Each point is reached from the start by the listed moves, each made once or not at all, plus a little noise. Say if it took an odd or an even number of moves. Then give how often each move was made.
(in the rows, 128 means zero)

Moves:
(1): [169 110 111]
(2): [166 174 113]
Start: [150 123 147]
Points:
[152 124 147] -> even (0, 0)
[230 149 114] -> even (1, 1)

Moves:
(1): [184 125 135 132 126 135 124 142 125 118  97]
(2): [130 188 126 119 129 132 133 120 132 123 138]
(3): [123 140 175 115 141 121 121 138 124 127 131]
(4): [127 132 129 177 137 124 121 141 123 135 134]
(5): [124 123 127 127 178 133 123 121 144 114 134]
(6): [127 121 126 131 116 162 119 135 134 141 138]
(7): [127 126 136 142 133 147 177 135 123 118 123]
(8): [108 150 120 105 146 121 129 194 132 140  99]
Start: [113 178 125 119 121 113 138 145 125 155 118]
Points:
[ 84 210 162  80 201 100 125 215 140 150  98] -> odd (0, 0, 1, 0, 1, 0, 0, 1)
[103 177 176 121 177 163 166 162 139 145 132] -> even (0, 0, 1, 0, 1, 1, 1, 0)
[113 229 127 127 116 170 183 154 129 152 135] -> odd (0, 1, 0, 0, 0, 1, 1, 0)
[109 249 176 112 139 128 186 152 118 141 126] -> odd (0, 1, 1, 0, 0, 0, 1, 0)
[103 235 176 116 178 167 169 156 141 140 142] -> odd (0, 1, 1, 0, 1, 1, 1, 0)
[113 178 125 119 124 114 141 145 129 153 118] -> even (0, 0, 0, 0, 0, 0, 0, 0)

Moves:
(1): [164 138 108 102 116 139 125 115 102 159 131 110 133 109 122 112  97 115]
(2): [150 173 126 108 116 120 119  76 154 115 103 127  91 137 111 110 126 135]
(3): [120 157 131 131  92 132 167 144 113 140 129 139 141 152 113 104 130 109]
(4): [136 140 131 153  99 130 116 146 125 134 147 125 124 104 141 141 113 135]
(5): [128 138 148 129 136 131 147 114 127 108 160 117 124 137 133 152 134 127]
(6): [112 137 123 132 111 122 137 107 111 130 105 105 131 155 116 152 114 145]
(7): [139 122 134 133 123 129 151 110 106 142 139 159 115 114 136 118 139 132]
(8): [125 128 130 106 142 138 115 138 125 137 134 132 115 113 121 133 137 154]
(9): [122 142 118 141 129 159 124 123 125 137 125 139 133 133 138 135 127 124]
(10): [132 141 161 117 126 114 125 131 133 150 107 137 136 123 114 132 137 105]
(11): [117  88 133 104 127 141 149 107 145 138 151 126 107 131  92 143 145 144]
(12): [118 125 138 107  99 136 100 133 119 132 124 157 157 142 131 125 126 134]
(13): [113 121 112 140 133  99 123 127 124 165 142 103 153 138 118 101 154 129]
(14): [139 133 139 137 129 125 125 120 140 141 124 144 105 159 141 124 122 146]
(15): [100 131 128 122 138 121 119 133 113 123 148 130 112 130 122 125 130 110]
(16): [138 130 107 112 110 105 136 128 140 138 135 139 132 122 132 142 137 123]
(17): [119 143 128 110 118 130 126 128 135 120 112 110 114 116 132 138 168 116]
(18): [ 92 131 148 125 125 100 140 125 169 124 117 130 125 106 165 126 116 150]
Start: [113 141 108 134 122 120 155 123 143 128 120 157 122 125 123 148 138 157]
Points:
[ 53 148 127  38  65 136 158  82 115 194 120 211  96 124  79 211 218 166] -> even (0, 0, 0, 0, 0, 1, 1, 1, 1, 1, 1, 1, 0, 0, 1, 1, 1, 0)
[ 75 231 175  50  77 113 204  40 159 150 111 143  19 198  40 180 201 168] -> even (0, 1, 1, 0, 1, 1, 0, 1, 0, 1, 1, 0, 0, 1, 1, 0, 1, 0)
[136 232 152  72   7  49 239  29 192 238 153 160  58 109 109 127 193 161] -> odd (1, 1, 1, 1, 1, 0, 1, 0, 0, 1, 1, 0, 1, 1, 0, 1, 1, 1)
[115 242 113 127  79 101 144  33 167 199 127 109  75 135 148 154  98 239] -> even (1, 1, 0, 1, 1, 1, 0, 1, 1, 0, 0, 0, 1, 1, 0, 0, 0, 1)
[ 52 226 144 108  45  62 212  68 202 192 177 160  93 129  94 151 180 140] -> odd (0, 1, 1, 1, 1, 0, 0, 0, 1, 1, 1, 0, 1, 0, 1, 1, 0, 1)
